Rows are points. Before rounding, the points of a table are all equally far from one centre. They may lie mostly on one side of it. Where is the centre, to within rounding?

Points:
[75 -50 2]
[46 10 19]
[80 9 -17]
[57 24 -2]
[42 -55 -81]
[72 5 5]
[54 -17 27]
[64 2 14]
[-4 24 -45]
[44 -57 21]
Centre: [30 -24 -29]

Points, 12 rows:
[17 -33 -65 -8 -45 -2 61 -34 -57]
[1 -35 -19 55 -24 -5 45 -60 -6]
[48 2 -27 28 -1 51 1 41 51]
[4 -42 -10 14 -53 -2 43 -9 -101]
[32 -12 -47 -7 29 61 -3 -44 -28]
[34 4 -7 -4 11 14 97 -18 -94]
[45 7 -59 -3 -41 -6 108 -8 -41]
[44 -34 -9 -28 20 78 78 -38 -60]
[31 -61 -47 -29 -55 80 56 -7 -24]
[93 2 11 32 -34 -44 14 -71 9]
[25 -37 11 -23 8 -67 -1 -16 18]
[101 -58 -2 -46 31 35 43 -28 -5]
Centre: [43 6 24 -17 -37 21 32 -7 -14]

Points (19 x 14):
[15 -12 47 27 2 0 -9 39 35 -6 29 7 93 31]
[-7 1 -32 -1 -23 42 54 18 40 18 18 25 121 -8]
[33 0 -6 -38 -36 58 -3 31 37 -20 16 58 48 -38]
[-22 -62 -42 -22 -15 14 25 27 56 21 42 60 55 -1]
[13 -25 38 -25 -5 -25 12 63 25 -8 60 12 73 -24]
[44 -2 24 -17 26 30 -5 66 13 -8 -1 41 56 -27]
[27 12 3 27 -56 38 25 67 15 40 6 52 41 16]
[42 12 13 -4 -37 23 34 63 13 45 -7 24 61 14]
[35 21 26 -33 33 -12 19 36 1 -20 39 57 54 -32]
[47 24 -21 2 10 -2 -11 23 7 4 -25 57 59 21]
[-25 -7 26 1 -8 21 -9 73 18 52 3 53 63 -22]
[25 -1 -25 -21 -4 27 -39 73 25 42 6 50 58 15]
[19 -28 3 -20 -23 -24 -7 2 -1 31 -5 39 79 -4]
[13 7 -5 -43 7 -23 -12 38 22 44 15 69 37 20]
[13 57 8 7 6 40 25 39 -21 24 -3 70 50 7]
[43 15 -22 -22 -13 -19 38 76 14 34 56 41 54 27]
[29 -5 -9 -10 11 6 -11 63 4 43 5 60 68 -45]
[-4 -16 -11 -17 6 -51 -24 42 9 38 44 0 87 -19]
[-12 24 28 -4 -20 -17 7 68 4 72 49 18 65 10]
Centre: [-4 10 -18 9 -2 20 9 21 18 9 43 12 36 -7]

Points:
[17 4 -17 -58 -2 -15 26 26 6 -63 63 -47 -17 -19 -49 2 43 14 -64 -25 23 40 28 -61]
[7 33 56 -28 -13 -1 -14 -7 -9 -62 63 12 43 -43 -5 48 45 -10 -55 -9 42 76 26 -65]
[71 38 -19 -26 -6 -36 6 -26 -25 -58 64 8 27 -10 -8 -11 10 0 -78 25 36 75 -18 -92]
[36 27 -12 4 -27 -6 -18 -2 -7 -24 49 -71 44 -24 -22 -6 11 -31 -92 -41 36 81 16 -107]
[53 39 19 -12 -20 21 -2 16 -20 -61 36 -38 5 -51 -44 5 49 -9 -36 -12 67 65 -9 -105]
[32 4 21 -54 -27 2 -20 0 -17 -57 32 -62 24 10 -11 -1 46 -41 -66 12 42 84 20 -85]
[63 38 4 -20 -27 -27 10 13 -37 -26 76 -57 -23 25 -36 6 52 -19 -56 -40 55 63 24 -48]
[23 36 -19 26 -38 -42 -15 37 -14 -67 37 -8 46 -4 -10 9 44 -32 -58 -43 30 94 61 -90]
[58 70 30 -20 -49 4 -25 -7 -4 -26 66 -38 33 -33 -25 25 34 -73 -64 -27 16 69 -7 -73]
[-3 42 60 -18 -25 -17 1 -8 -47 -31 41 -26 -1 -23 -9 18 40 -15 -58 16 4 31 40 -121]
[48 42 46 -43 -3 -6 -15 17 -1 -59 38 20 31 -11 -39 18 52 -46 -36 -13 44 56 -17 -75]
[32 39 39 -40 3 -15 -11 -1 -21 -76 37 -11 26 14 -3 -45 30 -46 -69 13 42 51 42 -93]
[-16 9 4 7 1 1 -3 -33 -30 -76 25 -68 12 -1 -18 -25 66 -20 -59 0 -5 85 35 -89]
[4 60 3 -40 -8 -17 -23 -14 -24 -29 76 -44 63 -29 -6 42 74 -35 -47 13 22 79 36 -71]
[24 9 16 -36 16 3 0 1 -26 -102 56 -36 25 20 -11 -12 40 -14 -72 13 -2 75 -11 -81]
[20 53 -18 -54 -21 -3 -12 10 -43 -51 71 -38 20 9 -63 12 38 -24 -28 -17 41 84 16 -48]
[33 13 22 -23 -4 0 -25 -16 -59 -30 41 18 43 -22 -3 37 20 -31 -30 -51 74 82 -7 -64]
[58 79 -17 -24 -25 -7 12 -4 -1 -63 -9 1 8 -39 -43 -3 57 -8 -61 -28 22 24 22 -90]
[28 34 20 -35 18 -13 -33 4 -34 -44 77 -55 26 -48 -22 32 40 -11 -56 6 37 89 14 -84]
[7 18 7 -46 -13 -18 -37 2 1 -49 89 -22 37 12 -25 -2 48 -13 -67 -11 19 61 45 -94]
[17 36 53 1 5 -46 -14 -11 -16 -58 57 -25 72 -48 -21 -9 12 -39 -61 -46 33 40 44 -79]
[10 55 1 -38 -27 8 -16 -30 10 -52 95 -81 52 -16 -38 -8 18 -39 -58 16 50 42 3 -62]
[35 34 7 -39 -40 6 -19 -22 2 -65 51 -35 5 10 -26 35 49 3 -9 -4 16 95 41 -84]
[14 56 -5 -27 -30 13 6 10 3 -81 89 -21 35 -20 -43 22 61 -51 -17 -3 -26 68 17 -74]
[33 48 -3 -9 -41 -18 -46 -10 -16 -42 49 -2 49 -13 -25 -35 73 -47 -59 -20 61 67 19 -94]
[25 45 49 -4 0 1 -7 -2 -16 -47 27 -51 37 -16 -23 1 49 -53 -100 -41 40 67 -25 -61]
[-9 29 35 -35 -10 6 -25 6 -48 -69 58 -56 17 -5 -58 -3 12 -31 -43 14 26 59 44 -61]
[3 43 -13 -25 -13 -12 -30 14 -54 -87 64 -48 54 7 3 37 51 -11 -54 -44 24 77 5 -87]
[6 45 52 -21 -27 -21 30 -6 7 -73 53 -42 -14 -36 -27 -22 15 19 -64 3 48 55 35 -65]
[13 25 15 -17 -4 -1 -16 -2 -16 -100 65 -38 22 21 1 10 62 0 -36 40 57 74 21 -92]
Centre: [18 32 -16 15 -12 -11 -8 3 -10 -35 38 -27 13 -18 26 -3 22 -22 -20 -5 15 22 3 -34]
